Every row gives one point. Each copy is the shape, with its points in the same order, turned, moved and blurred by noise. Some copies are also mirrored. Which?

Shape:
[[-0.55,-0.40],
[+0.29,+0.10],
[-0.49,-0.29],
[+0.05,+0.13],
[+0.26,+0.60],
[+0.41,-0.12],
[-0.47,-0.04]]
Copy 1:
[[-0.36,-0.51],
[-0.19,+0.43],
[-0.26,-0.44],
[-0.07,+0.22],
[+0.33,+0.55],
[-0.47,+0.45],
[-0.06,-0.34]]
Copy 1 is: mirrored
Copy 2:
[[+0.08,-0.72],
[+0.18,+0.25],
[+0.15,-0.66],
[+0.28,+0.06],
[+0.63,+0.50],
[-0.10,+0.27],
[+0.40,-0.45]]
Copy 2 is: mirrored

Shape:
[[-0.29,-0.31,-0.07,-0.39],
[+0.06,+0.35,-0.06,-0.09],
[-0.38,-0.51,-0.59,-0.53],
[+0.39,+0.00,+0.16,+0.03],
[+0.50,-0.06,-0.07,-0.02],
[+0.48,+0.40,+0.01,+0.48],
[+0.51,+0.10,-0.37,-0.35],
[-0.27,-0.46,-0.42,-0.17],
[+0.44,+0.50,+0.18,+0.25]]
Copy 1:
[[-0.12,+0.07,+0.53,-0.46],
[+0.30,+0.33,-0.21,-0.24],
[-0.27,+0.23,+0.64,-0.89],
[+0.23,-0.32,-0.27,-0.30],
[+0.19,-0.23,-0.25,-0.61],
[+0.16,+0.04,-0.85,-0.19],
[+0.41,+0.03,-0.17,-0.89],
[-0.29,+0.16,+0.31,-0.59],
[+0.44,-0.09,-0.64,-0.08]]
Copy 1 is: only turned
Copy 2:
[[+0.00,+0.21,-0.01,-0.45],
[+0.36,+0.03,+0.36,+0.14],
[+0.35,+0.41,-0.43,-0.77],
[+0.27,-0.41,+0.45,-0.15],
[+0.50,-0.42,+0.30,-0.26],
[+0.49,-0.63,+0.33,+0.38],
[+0.72,-0.02,+0.45,-0.39],
[+0.19,+0.15,-0.39,-0.49],
[+0.43,-0.41,+0.57,+0.31]]
Copy 2 is: only turned
Copy 3:
[[-0.48,-0.13,-0.10,-0.23],
[+0.19,+0.28,-0.25,-0.16],
[-0.87,-0.16,-0.52,-0.14],
[+0.35,-0.18,-0.08,+0.07],
[+0.29,-0.22,-0.31,+0.14],
[+0.67,+0.30,-0.16,+0.38],
[+0.23,-0.18,-0.70,-0.12],
[-0.64,-0.10,-0.30,+0.13],
[+0.73,+0.26,-0.10,+0.10]]
Copy 3 is: only turned

Shape:
[[-0.19,-0.40,-0.24,+0.22,-0.18,-0.40,-0.45,-0.04],
[-0.03,-0.07,-0.16,-0.06,+0.44,+0.39,+0.73,+0.18],
[-0.68,-0.03,+0.19,-0.86,+0.06,-0.15,-0.81,+0.64],
[+0.18,-0.13,+0.17,+0.12,+0.61,-0.31,-0.07,+0.32],
[+0.12,+0.22,-0.37,-0.35,+0.29,-0.06,-0.47,+0.28],
[-0.11,-0.23,-0.31,-0.14,+0.69,-0.26,+0.06,-0.07],
[-0.05,+0.19,-0.32,+0.13,-0.55,-0.40,-0.15,+0.35],
[-0.69,-0.06,-0.55,+0.16,-0.26,+0.00,+0.72,+0.09],
[-0.55,+0.70,-0.84,-0.73,-0.27,+0.24,+0.26,+0.55],
[+0.24,-0.05,+0.18,-0.55,+0.38,-0.62,+0.25,+0.14],
[+0.27,+0.64,+0.49,-0.36,-0.12,-0.44,+0.00,-0.03],
[-0.59,+0.15,+0.32,+0.45,-0.22,+0.38,-0.10,+0.06],
[+0.11,+0.14,-0.11,-0.37,-0.55,+0.10,-0.41,-0.25],
[-0.34,+0.00,-0.27,+0.31,-0.05,-0.01,+0.04,-0.14]]
Copy 1:
[[+0.29,-0.34,+0.14,+0.36,+0.51,-0.22,-0.57,+0.32],
[+0.06,+0.46,-0.47,+0.23,-0.24,+0.12,+0.27,-0.04],
[-0.65,+0.02,-0.51,-0.25,+0.37,-0.98,-0.58,+0.69],
[+0.07,+0.64,+0.13,+0.29,+0.37,-0.20,-0.10,+0.38],
[+0.10,+0.11,-0.01,-0.22,+0.50,-0.66,+0.01,+0.20],
[+0.23,+0.51,-0.43,+0.24,+0.61,-0.01,-0.20,+0.02],
[-0.05,-0.50,+0.25,+0.44,+0.19,-0.58,-0.03,+0.10],
[-0.32,-0.36,-0.43,+0.82,-0.18,+0.12,+0.01,-0.26],
[-0.62,-0.70,-0.71,+0.04,-0.03,-0.79,+0.61,-0.25],
[+0.18,+0.73,-0.13,+0.40,+0.12,-0.81,-0.23,-0.17],
[-0.20,+0.37,+0.60,-0.06,-0.12,-0.79,-0.25,-0.28],
[-0.33,-0.24,+0.30,+0.02,-0.19,+0.25,-0.35,+0.31],
[+0.23,-0.40,+0.03,-0.33,-0.03,-0.60,-0.42,-0.09],
[+0.02,-0.24,+0.06,+0.34,+0.21,+0.16,-0.18,-0.03]]
Copy 1 is: mirrored
Copy 2:
[[-0.15,-0.04,-0.25,-0.17,+0.23,-0.82,+0.07,-0.03],
[-0.29,+0.64,-0.43,+0.18,+0.09,+0.58,-0.01,+0.04],
[-0.30,-0.18,+0.32,-1.42,-0.08,-0.11,-0.02,-0.04],
[-0.15,+0.10,-0.06,-0.13,+0.73,+0.05,-0.40,+0.10],
[-0.34,+0.08,+0.24,-0.37,-0.05,-0.17,-0.47,+0.43],
[-0.65,+0.33,-0.06,-0.02,+0.54,-0.07,+0.00,+0.28],
[+0.46,+0.24,-0.03,-0.20,-0.14,-0.61,+0.01,+0.26],
[-0.02,+0.98,-0.52,-0.03,-0.14,-0.20,+0.62,+0.05],
[-0.06,+0.98,+0.21,-0.66,-0.85,+0.12,+0.21,+0.59],
[-0.04,-0.05,+0.40,-0.05,+0.59,+0.28,+0.20,+0.33],
[+0.40,+0.05,+0.81,+0.05,+0.11,+0.07,-0.10,-0.16],
[+0.10,+0.55,-0.36,-0.30,-0.11,-0.29,-0.19,-0.80],
[-0.05,-0.19,+0.27,+0.01,-0.59,-0.38,+0.00,-0.12],
[-0.15,+0.55,-0.25,+0.05,+0.03,-0.45,+0.05,-0.16]]
Copy 2 is: mirrored
Copy 3:
[[-0.17,+0.32,-0.77,+0.22,-0.21,-0.36,-0.04,-0.14],
[-0.44,-0.22,+0.36,+0.02,-0.16,+0.28,+0.47,+0.41],
[-0.18,+0.54,-0.69,-0.62,+1.03,+0.14,-0.27,-0.09],
[+0.07,+0.16,-0.09,+0.20,+0.21,-0.41,+0.12,+0.53],
[+0.28,+0.58,-0.32,-0.02,+0.18,+0.33,+0.04,+0.19],
[-0.03,+0.22,-0.32,+0.07,+0.09,-0.19,+0.73,+0.24],
[-0.36,+0.69,-0.23,+0.21,-0.31,+0.02,-0.43,-0.14],
[-1.09,+0.16,-0.17,+0.29,-0.41,+0.41,+0.27,-0.21],
[-0.67,+0.92,+0.05,-0.13,+0.14,+1.15,+0.04,-0.20],
[-0.13,+0.62,+0.31,-0.12,+0.24,-0.57,+0.23,+0.21],
[+0.16,+0.51,+0.60,+0.13,+0.34,-0.20,-0.40,-0.30],
[-0.41,-0.39,-0.25,+0.34,+0.08,+0.23,-0.50,-0.27],
[+0.24,+0.39,-0.27,-0.21,-0.13,+0.29,-0.31,-0.63],
[-0.35,+0.07,-0.33,+0.39,-0.23,+0.14,+0.10,-0.19]]
Copy 3 is: only turned
